Rows are points. The last column is the point's height on a tilted bowl or saddle (a function of degree 2), plus a little noise. Along how many of its main directions does it bend up, bend down or stay straight?

Points:
-17.5  -5.6  -11.6
22.2  18.9  -0.9
11.3  -22.7  -8.5
45.9  0.0  5.0
-4.3  21.5  -19.2
5.6  18.4  -12.4
-23.4  36.8  -44.8
2.7  -4.3  -9.4
-17.3  30.4  -33.7
-4.9  28.6  -22.8
7.9  -16.4  -7.3
Directions: 1 up, 1 down, 0 straight

Points (16 x 4):
41.2  8.0  -14.7  -40.4
2.2  30.2  42.3  -2.6
2.3  37.0  1.2  17.7
45.7  14.9  2.3  -33.2
12.3  -2.8  -9.7  -4.1
6.5  -1.7  17.1  9.5
26.5  -47.1  -7.4  -42.1
14.8  1.5  -6.0  -0.4
31.0  -12.0  -16.2  -34.1
-3.3  -15.2  -25.1  -10.2
-6.1  -15.1  -1.0  10.9
20.2  11.7  32.9  -6.1
21.6  5.6  18.1  -3.0
5.0  -22.6  -0.8  1.0
-15.2  -17.5  18.1  13.9
-23.2  -2.0  -27.9  -8.5
Directions: 0 up, 2 down, 1 straight

Points:
16.5  31.6  -17.7  -2.3  16.1
38.0  15.2  -13.8  -12.8  13.7
-5.1  -33.6  -7.2  13.8  -16.7
6.2  13.3  2.8  13.6  -1.8
-14.3  -5.6  55.3  23.5  28.4
10.6  -11.4  -3.2  30.4  -25.4
35.9  17.5  -34.2  -8.6  46.0
-14.6  19.4  22.0  6.1  1.5
5.7  -25.7  -4.8  11.4  -11.7
2.6  2.9  -12.0  -36.8  -4.8
-0.8  -9.5  24.5  -27.8  3.5
1.9  18.1  9.0  -25.0  -21.9
-15.9  9.1  -11.8  12.0  -19.7
-1.6  13.1  -20.4  -6.3  -3.7
-9.4  14.1  -31.3  49.7  -21.9
-28.1  6.7  9.7  28.7  -18.7
28.0  -45.2  -34.1  -2.7  47.9
-11.8  -3.6  23.2  -6.1  1.2
-14.1  15.3  17.8  24.3  0.9
-24.4  -5.3  34.0  -23.4  14.8
5.3  -5.8  2.5  -19.0  -0.9
Directions: 2 up, 2 down, 0 straight

Points, 76 rows:
-15.3  0.2  12.7  30.6  7.2  9.0  -17.1  -8.9  11.0
-5.0  34.3  21.0  -0.9  31.9  2.7  9.9  -12.2  -16.3
-3.0  -2.9  -15.2  45.4  -26.4  -8.3  6.1  -14.3  26.9
-8.4  0.9  4.8  -13.1  -6.8  -16.5  -22.7  5.9  -2.2
-17.8  34.9  -11.7  22.4  -6.5  -6.5  -21.7  -41.9  32.6
32.0  26.7  33.2  -3.8  -11.8  4.8  -3.3  -15.8  12.4
11.4  -58.5  -10.0  -6.4  -22.2  7.3  17.1  21.8  -34.8
-0.7  28.1  35.9  10.5  2.6  -7.7  -46.5  13.8  18.3
12.3  -21.6  16.3  -15.1  -20.9  -28.2  -8.2  -12.6  18.1
24.0  19.2  17.3  14.8  -4.7  -22.6  26.1  -5.7  -20.2
-1.7  -8.8  16.5  -31.1  0.8  22.4  -21.0  17.9  3.0
-0.2  21.9  10.7  15.6  0.2  1.8  -11.1  15.8  12.5
13.0  -9.1  -29.2  -27.5  21.4  23.0  -32.3  -16.7  -36.6
-23.8  -5.8  28.9  -21.5  27.1  32.4  -31.2  -11.4  3.6
-31.3  13.9  -16.7  17.2  -11.2  -13.2  -37.5  15.0  25.8
-17.2  -48.7  -2.2  -5.0  -11.3  -11.5  -49.6  5.1  15.2
-6.1  -7.3  -7.7  -9.5  15.9  11.4  20.7  18.7  -25.5
32.6  -18.3  -12.8  -40.8  -16.2  -17.1  36.0  16.3  -20.3
-6.4  -29.7  -18.8  -41.3  31.9  -1.1  3.2  23.7  -45.4
1.1  45.9  -2.2  50.4  -4.2  -14.5  -6.6  39.4  46.6
30.8  2.0  27.4  -12.0  0.6  -11.9  -14.7  -6.8  13.2
10.9  -18.8  -1.3  0.2  7.1  -13.7  -8.2  -15.9  1.0
21.9  9.6  37.4  -16.8  -5.8  41.9  39.6  -18.7  -8.9
-13.2  -5.2  -2.0  6.6  4.6  7.8  -9.9  -15.0  6.2
30.0  -1.4  -17.0  -21.5  -10.4  10.7  24.4  17.3  -31.0
-6.3  -31.1  -14.5  14.0  -6.6  -7.0  23.2  2.0  -14.4
4.1  -51.2  23.6  23.5  -2.5  -5.1  -10.7  -31.4  19.7
0.9  -27.6  -7.1  15.6  2.0  15.5  0.4  -26.8  2.6
-13.7  -0.7  1.9  -6.3  6.8  -44.4  1.1  32.7  -11.9
-16.1  19.2  9.5  32.6  -32.8  -37.0  -25.0  21.4  4.0
-8.3  -24.0  9.1  -3.0  23.6  -34.9  -2.7  -2.9  -9.0
32.8  2.8  -18.9  -48.1  10.7  11.1  3.6  -14.9  -41.1
-8.5  -9.6  -6.6  20.5  -5.2  22.5  15.1  6.3  -5.5
-4.7  -2.8  17.6  -28.0  -26.5  15.7  11.9  -19.9  16.9
0.5  -6.2  12.6  16.9  -13.3  -4.6  -28.8  9.7  15.3
-20.0  11.9  18.4  -4.8  -11.2  16.5  8.0  -9.2  9.6
-0.9  3.0  -13.2  1.1  -10.5  16.7  16.6  2.1  1.0
16.3  -12.7  15.0  23.5  -10.1  -6.6  -3.3  10.3  -3.1
-1.5  29.8  -22.1  -7.0  6.0  14.7  1.1  -34.1  12.4
-13.0  -15.5  24.3  -10.3  -46.1  8.4  3.5  15.0  27.4
-30.9  -16.2  -0.5  23.1  13.8  14.3  -22.4  15.5  6.3
-31.8  -46.6  8.3  -16.0  35.8  12.7  -4.0  17.9  -21.0
-23.5  -19.9  -24.1  9.5  25.9  3.8  -7.0  21.6  -19.2
-20.6  -18.1  -4.7  30.7  -35.4  9.9  -10.5  -14.0  33.4
11.4  7.1  -7.8  6.2  5.3  -14.1  -20.0  25.6  0.8
5.7  4.6  8.5  13.3  25.0  12.0  -27.5  10.8  11.4
16.5  20.5  6.5  6.0  9.2  -23.0  -5.8  14.7  -7.9
8.2  1.9  -18.3  3.8  -46.8  -27.6  -27.3  -23.0  23.9
2.1  13.4  -21.3  -1.3  -35.4  -6.1  -5.0  -0.6  18.9
6.0  -28.5  11.8  -43.8  5.7  -17.3  22.7  24.5  1.6
-14.0  36.1  -15.6  4.2  -7.0  -44.6  11.3  6.7  -4.0
23.4  -18.1  -9.6  -14.3  -26.1  -14.8  -24.8  1.1  5.4
22.8  23.1  -38.9  -10.2  3.2  3.3  -1.3  -18.8  -3.8
33.8  4.9  -7.0  -6.1  -1.0  -22.9  0.2  32.0  -13.5
-18.8  10.3  14.0  -34.8  -33.9  -35.8  -7.0  -1.6  0.0
25.9  13.8  6.9  -9.5  -32.2  31.0  -26.2  -5.1  25.3
32.3  -4.7  10.2  -11.6  -10.8  -13.7  -11.7  -35.1  23.0
-5.7  3.4  11.4  27.6  9.9  24.8  6.0  -18.7  3.0
-39.6  -11.4  -25.8  -6.5  7.0  0.2  42.9  1.8  22.9
-2.2  35.2  -26.8  10.8  -21.5  18.5  -4.5  16.3  46.4
14.0  -13.5  47.0  -17.7  -51.0  -1.3  10.6  19.1  29.5
-21.6  -14.9  12.0  28.8  -30.4  20.6  17.1  17.4  6.7
-35.6  4.1  17.8  -35.0  -3.1  -2.9  -8.7  -30.4  6.9
5.7  -11.0  -16.1  -44.7  -7.7  -28.5  24.8  4.0  -1.8
21.6  -3.2  -42.5  31.9  -12.6  0.4  -5.2  -35.3  46.5
6.8  -26.8  31.9  12.0  25.6  40.4  -9.2  -1.3  -8.1
6.6  8.8  -5.1  -24.2  -35.9  32.3  -21.6  5.6  8.4
-27.2  5.6  53.4  17.8  -34.6  -8.2  8.9  -12.3  -13.6
-25.6  -3.9  -33.8  -38.4  -15.9  20.9  7.9  -41.1  24.3
-0.3  9.7  8.3  12.6  -19.1  -7.3  -23.8  -18.7  15.7
3.5  3.8  -44.0  -8.3  28.6  10.6  3.5  -5.3  -28.3
-5.3  8.9  -58.0  26.2  8.8  -35.0  -19.7  6.4  22.9
19.0  23.7  5.1  2.0  0.0  2.0  8.7  -13.3  -0.1
-10.3  38.3  -7.9  -29.0  -37.0  -34.9  15.2  -39.2  2.3
-3.0  -0.6  6.9  -11.5  -28.3  -23.0  13.5  22.4  6.5
-27.0  18.0  -11.1  13.7  -3.6  12.6  -15.1  19.7  31.8
Directions: 3 up, 2 down, 3 straight

Points (66 x 9):
22.4  -15.8  27.5  -16.5  -45.1  -36.8  33.3  -17.7  7.7
-10.0  20.9  -3.5  34.0  -4.7  36.6  1.9  -24.9  22.2
6.2  25.8  -15.5  11.0  26.1  -3.8  23.8  27.1  -8.5
-19.1  1.8  4.8  -18.4  16.8  -2.3  -24.0  14.5  7.6
-6.8  6.2  -7.6  6.5  -12.1  23.8  -19.7  -3.0  18.8
-8.4  11.8  -11.7  9.1  28.8  12.4  -17.2  -6.4  14.3
-14.8  -30.8  -2.2  3.7  20.5  -1.2  6.3  28.4  -5.1
17.7  -14.9  -41.3  -0.3  49.7  3.1  -11.2  2.0  29.7
-10.2  12.7  10.8  -4.9  17.9  20.3  -0.4  -7.6  12.2
-2.3  -34.6  21.9  -15.3  9.6  -13.5  8.3  11.4  -3.2
0.4  6.7  15.6  9.0  -36.5  9.8  5.9  -14.9  14.1
0.3  9.4  -56.3  10.7  -33.1  11.6  -36.2  -12.7  35.4
-7.6  -2.6  0.5  -5.6  13.7  -9.8  -4.2  22.0  -10.6
-4.0  -6.6  -11.4  -24.9  -35.4  15.3  0.5  -27.0  19.8
16.0  -45.5  -12.9  8.1  34.7  -0.9  -22.1  -4.2  29.7
-37.2  20.2  -3.4  14.2  22.3  -0.7  19.7  -39.8  16.8
-8.2  -9.6  -56.1  6.1  -14.3  13.2  9.8  -1.6  15.1
-16.8  -10.2  -19.6  22.7  -5.5  0.2  6.0  1.9  1.6
-31.4  -6.7  5.2  -23.0  -32.7  -14.7  -10.2  -1.5  12.2
22.0  33.6  11.2  -29.4  -49.1  0.0  -9.7  7.8  8.7
-15.2  -3.8  0.0  -22.3  4.6  52.4  -28.0  51.8  56.7
-8.9  30.7  -21.7  -4.8  -28.1  -1.7  3.5  -34.1  7.0
1.5  30.7  -1.3  -29.1  28.8  27.8  -14.3  -2.1  30.8
0.3  -27.6  -1.2  -30.8  0.5  55.8  -3.1  7.9  51.5
-12.4  18.0  -10.2  28.8  -8.7  -22.0  -20.4  -26.2  14.4
13.9  -16.4  -7.2  7.1  -33.3  3.7  25.3  13.3  1.5
5.3  22.1  -5.4  -6.0  26.0  -5.9  13.3  -11.2  0.5
53.6  30.2  -23.0  32.6  9.1  -12.9  -30.3  27.4  10.1
6.5  32.4  15.5  -4.8  27.2  -21.0  10.7  18.6  -9.0
12.3  29.1  -26.6  -18.4  -34.8  1.6  13.6  -11.5  -5.0
-5.1  -5.9  -6.6  20.5  9.8  28.9  7.8  -1.3  9.3
12.1  21.2  -37.5  14.4  5.4  -10.0  -19.6  44.3  -6.9
-9.0  -6.7  -43.7  -5.9  19.9  17.4  14.5  43.9  14.5
12.1  29.7  -25.5  6.9  -31.6  58.6  -36.9  22.3  48.7
4.3  3.8  -14.7  -14.4  -12.0  3.3  41.0  4.2  -3.3
20.4  39.0  16.5  -17.4  -27.3  30.8  -2.3  -31.6  28.2
11.9  -19.8  -7.9  -8.2  -12.2  -11.7  -23.9  1.2  7.5
-3.9  13.1  13.0  4.4  2.8  19.7  13.9  14.7  1.5
-7.7  27.1  11.0  17.0  -12.3  -18.2  -3.4  3.4  -5.0
-3.5  -6.1  -4.6  4.3  23.3  5.2  -13.2  4.3  4.9
-15.3  4.6  15.0  -8.4  -14.4  -9.1  12.2  -38.1  10.9
-30.2  8.1  21.9  -20.4  0.6  -2.1  -6.0  -18.2  16.4
10.0  13.4  2.3  -5.8  4.2  4.0  -10.4  -17.9  7.8
-3.8  1.4  11.4  5.3  18.7  -10.0  11.5  -8.4  -3.9
-15.2  25.1  15.3  -21.9  1.7  -47.1  2.1  19.2  -21.6
6.0  -2.4  -11.3  23.9  1.8  -4.2  21.6  29.6  -11.6
-23.5  40.3  -28.8  -25.4  -5.9  -1.1  13.6  -10.7  4.1
-31.6  -5.0  6.0  42.2  1.9  15.3  10.3  -4.5  12.6
24.4  -6.4  -15.7  2.9  3.9  9.5  34.6  12.5  -0.7
25.8  34.2  16.3  25.0  14.9  6.0  4.3  15.5  -3.3
-20.3  12.1  28.9  14.8  7.1  51.7  17.7  -41.6  37.2
-3.3  20.4  -5.2  7.9  -11.0  -55.0  14.0  23.9  -30.0
14.8  3.9  -20.7  -7.8  -24.0  -18.7  -28.2  29.1  -5.1
-30.9  1.2  44.6  -6.3  -15.0  -14.6  -7.4  -19.2  24.6
-23.3  -6.2  -0.5  6.9  -25.0  58.7  -25.3  -1.5  58.7
-50.8  11.7  -2.7  -12.8  3.7  -19.6  -20.5  27.5  0.6
-16.1  1.8  -40.5  11.6  -9.1  -3.7  2.5  -31.9  8.5
0.5  -9.2  -13.1  19.1  -9.8  -33.3  3.8  -3.8  -9.2
6.4  -23.5  -49.1  9.6  -6.7  21.7  -7.6  12.1  25.7
-2.5  4.6  20.9  9.6  20.2  -15.3  -33.1  -44.3  36.1
-21.2  -12.4  11.1  3.3  -1.4  -20.2  18.2  1.9  -9.8
-13.3  60.6  3.9  -22.9  13.4  4.2  14.4  5.1  13.6
25.6  30.2  2.4  -21.8  -0.3  5.6  -0.1  18.8  -3.6
35.7  37.7  -1.9  -22.7  13.3  -6.1  -12.2  30.8  -2.7
9.8  20.0  14.3  3.4  23.3  23.8  19.6  -14.4  12.2
-1.5  -8.1  -4.4  -28.5  14.4  5.5  -24.9  -4.8  19.0
Directions: 5 up, 0 down, 3 straight

Points, 70 rows:
-19.8  26.6  13.5  -50.0  2.5  4.6  37.7  -10.3  9.5
0.5  0.0  38.7  -12.9  -35.9  26.3  40.4  27.0  5.2
8.4  -15.2  18.2  31.9  -25.5  -10.6  -13.2  -10.9  -29.3
21.7  -14.3  0.5  -45.4  -4.1  -1.5  -18.9  -35.6  26.8
1.0  24.9  0.3  18.5  33.9  -8.1  8.1  -28.2  11.4
36.8  10.5  14.2  15.0  9.0  22.7  16.1  18.4  20.8
26.8  -13.6  20.2  20.2  -1.5  6.3  -20.8  -13.5  -17.0
-12.3  -36.1  -0.7  -3.3  -14.0  50.4  -20.7  -8.1  6.1
3.3  -11.8  -10.8  -25.6  -25.3  21.8  -14.2  -25.4  5.2
-17.3  30.7  2.9  -17.5  41.4  6.1  3.8  -25.6  30.2
8.3  -6.8  -2.2  -7.7  -13.6  -23.1  -4.8  14.3  -17.4
-29.0  15.9  -8.6  -3.5  0.4  11.3  11.6  -2.2  15.9
2.7  -3.8  -14.5  39.8  14.3  5.0  31.8  -14.5  12.7
-8.8  11.5  10.6  3.0  1.2  40.4  8.0  4.7  41.6
5.3  -18.0  -30.8  -1.7  1.3  -1.9  -28.8  -33.4  5.0
5.1  -32.6  -3.5  30.3  8.5  -6.7  -10.9  -10.4  -19.2
-17.4  2.3  -28.3  -5.2  -15.8  -7.7  25.5  0.3  -12.9
-56.7  -4.7  22.7  30.1  22.6  -2.1  -24.2  0.5  44.7
-1.1  13.7  16.3  2.5  -14.2  5.6  -19.3  -31.5  11.6
-18.3  -5.5  5.1  0.9  38.1  -8.2  10.1  33.9  -28.5
-6.9  -17.7  1.4  -35.1  -3.4  -2.5  13.8  56.5  -21.9
-2.2  -29.8  9.6  22.3  -2.5  -31.9  2.5  -25.0  -15.6
-28.8  -12.7  -26.0  19.5  14.2  -14.0  -10.9  -3.5  0.0
31.6  9.3  -25.8  -7.7  -18.0  -13.1  14.0  26.6  -13.5
-8.3  16.1  -6.2  20.7  11.5  0.2  -9.5  -1.3  7.3
42.4  31.5  11.3  -28.1  -9.7  -24.1  -11.4  -26.5  -1.7
-15.4  34.0  -22.6  -30.1  -10.3  -3.4  11.0  3.1  -5.7
15.5  -31.7  -12.1  6.1  33.1  6.0  -8.1  -2.8  -8.5
22.4  32.4  10.1  -2.6  25.5  -8.8  -12.3  -30.1  0.6
3.3  -13.9  -29.4  -13.5  -25.8  -7.8  -21.1  24.5  -27.5
16.7  15.8  -9.7  28.3  -21.3  14.9  16.2  -30.5  1.0
-28.0  -35.9  2.8  -11.4  20.6  1.8  57.8  18.8  -4.8
-3.1  -4.0  19.0  -2.1  -7.4  -22.8  8.0  44.5  -38.0
10.9  -3.0  -33.3  -31.9  -15.2  -5.7  -14.7  3.8  3.4
-11.6  -7.2  6.7  16.7  29.0  -20.2  -8.6  10.2  -21.2
32.0  31.5  -22.2  -18.9  -62.9  21.1  1.7  -19.6  -27.3
-28.1  23.6  5.4  -24.2  -4.3  -0.4  9.7  -37.9  31.5
-8.6  28.3  7.5  8.2  -9.4  -14.6  -8.4  -8.0  -2.0
-46.6  5.9  -21.7  28.5  -17.8  -33.4  -28.8  -17.3  27.6
11.6  -5.3  -34.0  -26.1  32.4  -15.6  -1.4  -19.6  18.4
40.2  -5.7  28.0  7.1  -8.3  -34.1  -9.2  -15.7  -38.8
2.3  -13.9  8.9  20.3  2.7  -25.2  24.6  -37.9  -7.3
-8.3  5.6  8.7  5.9  38.5  7.7  -5.9  1.6  10.7
15.2  2.6  -6.7  6.6  30.5  -20.2  0.7  27.7  -32.8
11.3  -12.5  4.9  5.2  5.0  15.4  34.8  -0.1  9.1
37.2  37.2  33.8  5.5  12.9  -24.5  7.0  -15.7  -39.3
-9.4  -9.8  -10.3  -17.5  10.3  -37.0  13.5  4.9  -2.2
-23.8  27.8  23.4  12.5  5.4  -33.4  -6.9  20.3  -24.1
1.7  12.6  15.9  13.2  2.8  -9.6  -20.5  -15.6  -1.3
37.1  13.2  24.1  -17.7  4.7  0.1  11.7  30.6  -3.7
-26.7  -15.1  30.8  -3.7  -8.5  45.0  23.5  34.1  31.5
-14.1  24.7  -17.3  15.7  -0.6  -2.6  -23.4  11.9  -5.3
17.4  9.1  -10.1  -33.7  6.0  -2.2  11.1  25.4  2.3
-4.0  24.1  -32.0  -24.8  -1.0  19.2  6.8  -8.8  7.4
4.3  5.5  34.3  -39.2  -21.1  9.0  -7.0  26.0  -0.6
14.9  4.0  -19.7  10.8  14.4  27.8  8.1  27.9  11.3
-8.2  10.2  -9.9  -21.0  -13.0  -6.9  -1.0  14.8  -6.5
16.9  -0.2  22.7  -42.3  -25.3  -16.1  17.3  -14.6  7.2
44.7  -2.6  -17.7  42.6  56.9  17.7  1.0  0.9  22.2
-25.5  -61.1  6.7  -15.8  -4.5  -16.9  -20.3  8.8  -28.6
0.7  -32.1  2.8  46.6  21.7  0.0  -24.5  -3.2  -18.9
29.0  -11.4  -0.4  -11.3  -5.1  0.0  -7.8  -20.7  -0.5
-2.3  -4.4  -14.4  -20.5  3.0  38.4  -36.3  -3.2  13.4
3.3  -4.4  -6.1  -2.1  7.2  46.9  0.1  -19.3  42.0
-8.0  -26.8  13.7  -6.4  14.9  37.9  -30.3  -21.7  23.3
25.5  11.6  13.1  0.2  17.1  -3.2  9.1  -16.1  -2.9
11.3  -5.3  -37.0  -8.5  -2.8  -3.5  -29.7  9.3  -16.2
8.6  -10.1  -11.6  -5.3  -4.5  -39.0  14.8  7.0  -13.3
-25.1  0.3  6.3  -6.0  1.0  -12.4  15.4  -33.2  23.5
-9.1  3.1  -15.7  -4.5  20.9  8.4  -10.0  -48.0  38.8
Directions: 2 up, 3 down, 3 straight

Points, 66 rows:
36.8  -3.0  -3.9  34.0  10.4  2.1  -2.2  -16.6  0.0
4.7  13.8  -5.1  -0.4  -17.0  40.3  3.4  -8.7  -6.5
-16.3  26.8  -4.6  39.3  34.8  23.2  15.0  2.7  8.9
20.4  -15.1  15.9  24.8  -6.9  -16.4  -17.6  -5.2  -1.7
-16.2  44.3  -40.4  -4.5  -28.2  34.2  -39.3  4.4  -52.9
-9.8  15.8  8.4  1.2  -13.7  -12.1  -22.3  24.8  -1.3
-0.4  22.4  -14.9  -17.2  10.4  -0.1  -41.5  23.8  -31.1
-35.1  18.2  -17.7  25.0  -5.4  5.7  -28.3  30.8  -15.4
-40.2  -38.1  -8.7  -21.6  -34.0  4.0  -10.1  7.8  -32.8
-44.0  -35.1  15.4  50.6  -8.6  -4.2  -2.3  9.7  -20.1
-10.4  12.7  8.7  28.4  -12.4  -64.3  -16.9  5.6  10.6
-0.5  -28.6  -10.1  -2.3  11.9  26.2  30.8  18.3  15.1
-18.3  16.0  4.8  1.3  -1.7  -16.1  -26.6  14.5  -3.7
17.7  -22.2  13.3  20.9  4.7  -2.4  -43.2  -11.7  -23.4
-24.6  10.3  40.8  6.6  -18.0  -8.8  40.5  38.3  18.4
-3.7  13.6  17.0  7.5  6.9  -15.6  -5.0  14.5  12.0
5.4  -0.2  -6.8  6.8  2.4  0.5  -4.6  -8.2  -5.2
-17.8  20.8  6.1  -39.2  -3.9  33.1  10.1  8.8  -2.8
19.8  23.5  20.4  18.8  9.4  -1.9  -7.1  24.6  15.4
30.8  -21.4  -19.5  0.3  -0.5  -7.0  17.5  -21.9  0.7
52.5  2.8  -16.6  31.6  -0.1  -19.8  14.1  -3.9  20.4
-1.8  -1.1  4.4  -4.2  -7.6  -10.8  -35.2  42.0  -9.3
-9.2  7.3  -30.4  37.1  14.1  -11.5  -14.4  -4.1  -16.1
22.4  48.1  25.4  4.2  0.3  -15.3  23.0  -15.5  17.2
22.5  -1.5  -1.0  -24.7  11.7  6.8  -18.4  -15.1  -32.4
-8.0  2.6  22.2  12.3  17.0  12.5  -29.3  3.6  -6.2
2.6  5.8  9.4  -12.4  13.4  -15.9  -7.2  -19.7  -17.5
-35.5  28.2  -35.1  0.2  30.0  41.4  -17.7  30.3  -16.8
4.9  -37.1  -11.5  23.3  13.5  -2.2  20.8  -38.3  9.4
7.3  -7.2  14.4  -18.6  -1.5  -48.6  23.0  9.4  -14.1
9.2  23.8  -18.9  13.2  -0.9  -3.7  40.1  16.7  45.8
2.8  -15.0  -4.8  3.5  -26.2  24.0  -2.4  -4.3  -13.1
20.7  11.1  -3.7  -5.0  5.5  0.6  -16.8  12.5  -13.3
17.3  -48.6  0.3  -14.8  -6.8  0.8  -19.8  -13.5  -19.8
-28.9  -38.1  27.2  -12.7  -16.0  12.2  21.7  -24.9  -4.1
-25.9  1.3  13.1  3.1  -11.7  23.1  26.5  -10.4  7.6
-11.7  -2.2  -19.6  -15.2  24.3  -0.7  -15.3  6.5  -14.9
29.0  49.8  -20.4  1.0  0.1  13.0  -6.0  30.8  2.9
10.1  -50.5  5.8  -6.8  -0.5  -17.8  -11.4  -5.4  -12.0
-39.0  4.3  41.7  26.7  -31.0  17.2  28.8  13.4  -11.0
4.7  8.4  16.5  26.2  -9.8  9.3  -17.4  14.3  -4.2
12.0  -18.1  24.8  11.8  -8.9  -11.7  -7.1  -15.7  5.1
18.2  9.1  -18.0  25.5  -16.4  23.5  -17.1  -23.7  -32.6
-18.1  28.8  28.9  19.0  11.5  -18.9  49.2  30.0  56.8
4.3  2.1  20.5  4.3  -22.2  -2.6  -8.1  -8.1  -0.7
0.8  14.8  28.7  -4.1  26.3  -20.2  -3.9  20.3  12.7
15.3  4.7  -21.1  6.9  -28.5  1.5  4.0  -13.4  -5.0
-26.9  -8.8  -1.3  -14.6  2.4  20.2  5.6  12.3  -1.1
-9.4  0.7  20.6  -21.2  39.3  -25.0  -35.7  -15.7  -30.4
16.5  -5.5  3.8  -26.7  -21.2  -17.2  -14.8  -17.7  -37.0
-25.0  0.6  9.9  -51.4  8.5  -2.4  -13.1  4.6  -21.5
14.0  -23.2  0.3  10.3  22.6  -4.6  -25.6  -34.6  -29.8
5.3  -51.8  10.1  14.7  -1.8  20.8  -29.7  11.7  -16.5
-33.7  9.8  3.3  -3.7  -15.1  -9.8  28.0  11.0  16.9
75.2  2.9  -11.8  21.2  9.1  -4.0  -7.2  -6.1  -6.2
-19.0  9.0  18.9  14.8  -57.1  21.5  -16.7  -22.4  -33.9
-8.9  -40.9  10.6  35.2  2.1  13.4  10.9  19.6  -0.3
17.6  -39.8  24.6  -6.9  -12.1  17.5  3.6  -7.6  7.4
-6.9  -11.7  -28.4  -12.0  -12.9  12.5  -27.7  9.3  -29.7
-21.9  21.7  14.1  16.5  5.5  7.7  5.8  -6.1  11.1
-4.8  32.6  20.8  12.6  4.9  -13.9  -20.7  8.2  -0.1
-0.7  21.2  12.2  -52.3  10.0  -19.0  4.9  11.0  -37.4
15.4  -15.3  7.1  34.3  19.2  2.0  -8.7  1.2  4.3
16.1  -18.7  -15.1  19.1  -6.5  -48.7  -36.9  18.8  -20.1
8.5  25.6  0.0  0.0  13.3  -11.9  -0.9  -15.8  -12.4
-24.4  -1.8  -5.3  24.0  16.8  -12.7  8.6  34.8  26.4
Directions: 2 up, 2 down, 4 straight
